Each row of a before or after table is a point. The points were changed in one or more steps. Then noise was added and the rows were shuffled. The steps act on columns, c1 being the first. What was done? A step turns or swaps two columns, mirrors them in a line or flattens them onto one, adds a multiple of one to another, or multiplies or shifts one. Angles are multiples of 10 degrees, from the lower column toward the higher: turns from -170 to 170, lines from 10 to 170 but not 90. Use the fewest steps. Two steps may share a column if one is a turn and the other turns, adds or multiplies; they go together, in the order done. Otherwise the lowest column goes first.
In the rows, zero is written as 128.

Before, 8 rows:
[[163 158 115]
 [120  95 114]
 [ 93 156 168]
 [ 88 124  96]
 [110 142 133]
 [183 143 100]
 [180  86  78]
 [ 76 113 127]]
After, 8 rows:
[[172 157 118]
 [108 143 131]
 [ 75 114 125]
 [130  94 115]
 [200 143 100]
 [ 65 156 167]
 [109 125  96]
 [216  85  78]]
Steps: add -0.7 times c3 to c1

Before:
[[137 139 172 160 104 117]
 [117 102  57 126 123 159]
 [135 156 114 129 128  93]
 [120 177 124 187 128 167]
 [ 99  89  86 134 136 110]
 [123 170  77  94 109 131]
 [128 151 153  89  71  54]
 [145 107 101 126 132 109]
 [118 171 156 111 155 156]]
After:
[[ 71 151 188 210 137 115]
 [127  88  27 144  95 140]
 [120 103  19  99 120 117]
 [124 177 197  70 120 171]
 [152 171 220 107 112 105]
 [108 136 189 128 141 159]
 [109 166 141 137 125  97]
 [127 156 156 162 134 140]
 [133 107  70 151 143 131]]
Steps: mirror c1 and c5 in the line at 40 degrees; add 1.5 times c2 to c3; turn c4 and c6 by 110 degrees

Before, 8 rows:
[[135 104 164 142  98 151 123 131 138]
 [168 147 150  90 147 123 116 131 130]
 [125 143  97 142 122 172 151 160 107]
 [135 114 125 140 129 100 110 123 130]
 [149 105 216  91 141  95 143 142 115]
 [157 142 114 130 141  98 158 131 145]
 [149 137  92 144  95 107 144  88 105]
 [106 121 126  90 123 100 128 128 157]]
After:
[[141 106  99 133 122 141 112 223 144]
 [ 86 112 215 131 144  64 105 169 107]
 [138 140 163 143  97 121  84 138 104]
 [103 156 124  92 125  69  89 129 123]
 [112 144 112 154 142  70 117 138 140]
 [137 132 124 139 129  71  68 114 115]
 [128 106  92 154  94  74 104   7 138]
 [ 75 132 150 145 149  96  74 141 148]]
Steps: mirror c1 and c4 in the line at 60 degrees; swap c2 and c9; shift c6 by -30; shift c7 by -40; multiply c8 by 3

Before (14 x 12):
[[178 162 183  84 136  91 109 154 117 129 100 137]
 [192 134 173  75 156 177 170 199 100 110 146 144]
 [123 114 124  75 160 101 171 113 185 118  93 112]
 [181 139 170 180 169 111 106 141 153 195 144 122]
 [145 141 163  77 163 143 189 175 160 108 166 141]
 [126  70 154 169 135 163  83 199 104 104  85 148]
 [172  86 152 170 141  88 148 148 170 133 164 157]
 [209  77 184 185 168 110 118 118 119 158 173  80]
 [123  98  84 152  86 114 102 144 143 214 135 114]
 [201 128 128 169 102 172  97 108 121 139 112 109]
 [120 119 168 119  82 179 133  97 137 175 181 142]
 [126 119 155 144 133 168 199 123  96 104 124 131]
 [163  70  89 120 179 161 165  95 105 181 115 141]
 [140 165 110 143 111  93  80 109 162 108 187 119]]
After (14 x 12):
[[138  67 167 126 200 162 173 131 130 154  67 157]
 [129 118 151 100  89 180  86 167 164 150 176 155]
 [127 163  86  74 107  95 169 143 137 157 163 129]
 [222  81 145  59 124 113 101  83 166 152 126  84]
 [203 134 154 158 207 178 122 115 146  83 175 158]
 [162  84 101  67 150  88 116 119 167 118 127 169]
 [186 164 153 176 156  84 136 125 165 145 132 148]
 [106 114  86 193 119 103 115  97 162  84 135 122]
 [139 140 119 145 182 140 119 104 178  62 194 155]
 [159  70 112 137 108 158  66  73  81 120 122 153]
 [181 137 115  77 147 115  83  90 177 180 107 132]
 [196 122 107 109 102 173 136 151 121 162  90 120]
 [115  96  91 105 131 114  69 176 103 194 118 118]
 [141 121 162 121 121 165 113 123 125  58 110 144]]
Steps: turn c3 and c9 by 50 degrees; turn c1 and c3 by -20 degrees; mirror c4 and c11 in the line at 110 degrees; turn c5 and c8 by -80 degrees; mirror c7 and c10 in the line at 120 degrees; shift c12 by 10
